Every row gives one point. Examples show where two turns around zero, p and q, send a point. Where does a point land after both, in the order given? Backwards means that the second turn is done in reverse. Each puzzle has new turns, and all numbers are rounded.

Turn p:
| -0.036 |  0.013 |  0.037 | -> | 0.038 | 0.011 | 0.036 |
|  0.021 | -0.002 | -0.071 | -> | -0.037 |  0.018 | -0.061 |
|  0.017 | -0.034 | -0.006 | -> | -0.037 | -0.009 |  0.006 |
| -0.002 |  0.023 |  0.040 | -> |  0.037 | -0.020 |  0.019 |
Turn q:
|  0.028 | -0.015 |  0.006 | -> | -0.007 | -0.012 |  0.029 |
| 0.035 | 0.023 | 0.004 | -> | 0.000 | 0.026 | 0.033 |
| -0.087 | -0.011 |  0.017 | -> | -0.021 | -0.016 | -0.085 |
|  0.024 |  0.003 | -0.026 | -> | 0.027 | 0.001 | 0.023 |
Where do these land?
q, then p: |  0.015 | -0.017 | -0.015 | -> | -0.013 | -0.018 |  0.016 |
q, then p: | -0.007 | -0.044 | -0.028 | -> | -0.049 | -0.012 |  0.013 |
p, then q: |  0.019 | -0.053 |  0.042 | -> | -0.057 | -0.028 | -0.030 |
p, then q: | -0.022 |  0.038 | -0.019 | -> | 0.030 | 0.024 | 0.029 |
p, then q: | 0.031 | 0.016 | 0.033 | -> | -0.010 | -0.042 |  0.021 |
q, then p: | -0.035 |  0.060 | -0.013 | -> |  0.023 | -0.002 | -0.067 |

Turn p:
|  0.050 | -0.032 | -0.042 |  0.027 | -> | -0.054 | -0.048 | -0.014 | -0.025 |
|  0.005 | -0.020 | -0.051 | -0.003 | -> | -0.007 | -0.027 | -0.037 | -0.030 |
| -0.007 |  0.022 | -0.004 |  0.025 | -> |  0.014 | -0.024 |  0.008 |  0.019 |
| -0.046 | -0.002 |  0.067 | -0.025 | -> | 0.022 | 0.072 | 0.008 | 0.038 |
| -0.003 |  0.032 |  0.029 | -0.024 | -> |  0.026 |  0.026 |  0.034 | -0.002 |
Turn q:
| -0.007 |  0.001 | -0.001 | -0.049 | -> |  0.026 |  0.001 | -0.035 | -0.024 |
| -0.004 | -0.005 |  0.074 |  0.045 | -> |  0.033 | -0.004 |  0.042 |  0.069 |
| -0.010 |  0.036 |  0.003 |  0.011 | -> | -0.010 |  0.031 | -0.008 |  0.020 |
|  0.000 | -0.064 |  0.039 |  0.042 | -> |  0.027 | -0.041 |  0.069 |  0.017 |
|  0.019 | -0.009 | -0.058 | -0.006 | -> | -0.043 | -0.014 | -0.010 | -0.041 |
| -0.027 |  0.011 | -0.021 | -0.022 | -> |  0.004 |  0.028 | -0.014 | -0.028 |
|  0.028 |  0.030 | -0.037 | -0.021 | -> | -0.037 |  0.000 | -0.044 | -0.013 |
Where do these land?
p, then q: | -0.037 |  0.011 |  0.041 | -0.010 | -> | -0.033 |  0.007 | -0.008 |  0.045 |
p, then q backwards: | -0.009 |  0.007 |  0.027 | -0.043 | -> | -0.051 |  0.010 | -0.002 |  0.000 |
p, then q: | 0.032 | 0.032 | 0.004 | 0.020 | -> |  0.038 | -0.020 |  0.019 |  0.015 |
q, then p backwards: |  0.048 |  0.029 | -0.025 |  0.046 | -> |  0.031 | -0.047 |  0.021 |  0.048 |
p, then q: | -0.012 | -0.026 |  0.061 | -0.025 | -> | -0.018 |  0.055 | -0.016 |  0.040 |
q, then p: | -0.027 | -0.028 | -0.052 | -0.008 | -> |  0.027 |  0.051 |  0.006 | -0.030 |
q, then p: |  0.005 | -0.025 | -0.056 |  0.020 | -> |  0.026 |  0.056 | -0.019 |  0.004 |

Turn p:
| -0.003 |  0.050 | -0.014 |  0.037 |  0.028 | -0.043 | -> | -0.008 |  0.000 |  0.023 | -0.058 |  0.027 | -0.045 |
| -0.029 | -0.018 | -0.003 | -0.015 | -0.009 |  0.018 | -> | -0.010 | -0.009 | -0.025 |  0.010 |  0.002 |  0.029 |
|  0.018 |  0.012 |  0.049 | -0.001 | -0.036 | -0.017 | -> |  0.019 | -0.047 |  0.024 |  0.020 | -0.022 | -0.021 |
| -0.025 | -0.008 | -0.053 |  0.011 | -0.021 |  0.056 | -> | -0.067 |  0.025 | -0.010 |  0.021 |  0.015 |  0.037 |
|  0.020 | -0.057 |  0.033 |  0.023 |  0.040 | -0.021 | -> |  0.053 |  0.022 | -0.041 |  0.022 |  0.008 | -0.043 |
| -0.050 | -0.028 | -0.038 | -0.058 | -0.048 |  0.044 | -> | -0.048 | -0.011 | -0.036 |  0.017 | -0.030 |  0.086 |
|  0.051 |  0.009 |  0.011 | -0.005 |  0.004 | -0.037 | -> |  0.032 |  0.009 |  0.028 | -0.011 | -0.032 | -0.034 |
|  0.018 |  0.040 |  0.015 |  0.008 |  0.042 | -0.001 | -> |  0.029 |  0.010 |  0.037 | -0.022 |  0.033 | -0.011 |
Turn q:
| -0.011 |  0.010 | -0.019 | -0.039 | -0.023 | -0.010 | -> | -0.003 | -0.004 | -0.013 | -0.046 |  0.007 |  0.018 |
|  0.026 |  0.013 |  0.026 | -0.041 | -0.099 | -0.005 | -> |  0.004 | -0.058 |  0.061 | -0.074 |  0.008 |  0.020 |
| -0.008 | -0.041 | -0.041 |  0.101 | -0.023 |  0.032 | -> |  0.045 |  0.085 |  0.061 |  0.026 | -0.025 | -0.031 |
|  0.029 | -0.016 |  0.008 | -0.014 |  0.061 |  0.005 | -> | -0.015 | -0.018 | -0.038 |  0.043 | -0.036 |  0.003 |
| -0.025 |  0.040 | -0.020 | -0.024 |  0.025 |  0.026 | -> | -0.011 |  0.019 | -0.031 |  0.006 |  0.026 |  0.048 |
|  0.029 |  0.030 |  0.019 | -0.026 |  0.020 | -0.042 | -> |  0.012 | -0.057 | -0.037 |  0.003 |  0.013 | -0.004 |
| -0.028 | -0.006 |  0.019 |  0.050 | -0.026 |  0.020 | -> | -0.004 |  0.031 |  0.052 |  0.014 |  0.023 | -0.019 |
| -0.008 | -0.011 |  0.008 |  0.006 |  0.050 | -0.010 | -> | -0.016 |  0.005 | -0.033 |  0.033 | -0.004 | -0.019 |
| -0.004 | -0.019 |  0.001 | -0.014 |  0.016 | -0.016 | -> | -0.014 | -0.003 | -0.021 | -0.004 | -0.012 | -0.016 |
Where do these land?
q, then p: | -0.031 |  0.029 |  0.002 |  0.001 | -0.013 |  0.054 | -> |  0.012 | -0.008 |  0.019 |  0.011 |  0.060 |  0.026 |
q, then p backwards: | -0.008 | -0.032 | -0.048 | -0.008 | -0.066 |  0.005 | -> |  0.029 |  0.037 | -0.039 | -0.035 |  0.033 | -0.042 |
p, then q: | -0.042 | -0.024 |  0.035 |  0.006 |  0.030 | -0.012 | -> |  0.024 |  0.013 | -0.037 |  0.007 | -0.049 |  0.005 |
p, then q backwards: |  0.029 |  0.061 |  0.018 |  0.000 |  0.005 | -0.056 | -> |  0.022 | -0.028 |  0.010 |  0.013 | -0.075 | -0.031 |
p, then q: | -0.027 |  0.008 |  0.060 | -0.004 | -0.012 |  0.001 | -> | -0.005 |  0.008 |  0.005 |  0.018 | -0.058 | -0.028 |
q, then p: |  0.003 | -0.041 | -0.049 | -0.013 |  0.040 |  0.000 | -> | -0.062 | -0.009 |  0.028 | -0.016 | -0.029 |  0.006 |
q, then p backwards: |  0.030 | -0.004 | -0.026 |  0.030 |  0.020 | -0.005 | -> |  0.030 | -0.034 |  0.024 | -0.015 |  0.005 | -0.006 |
p, then q: | -0.039 |  0.016 | -0.016 | -0.052 |  0.005 |  0.029 | -> | -0.036 |  0.024 |  0.017 |  0.014 | -0.020 |  0.053 |
p, then q: |  0.083 | -0.014 |  0.023 |  0.040 | -0.010 | -0.016 | -> |  0.047 | -0.048 |  0.016 |  0.001 |  0.037 | -0.058 |
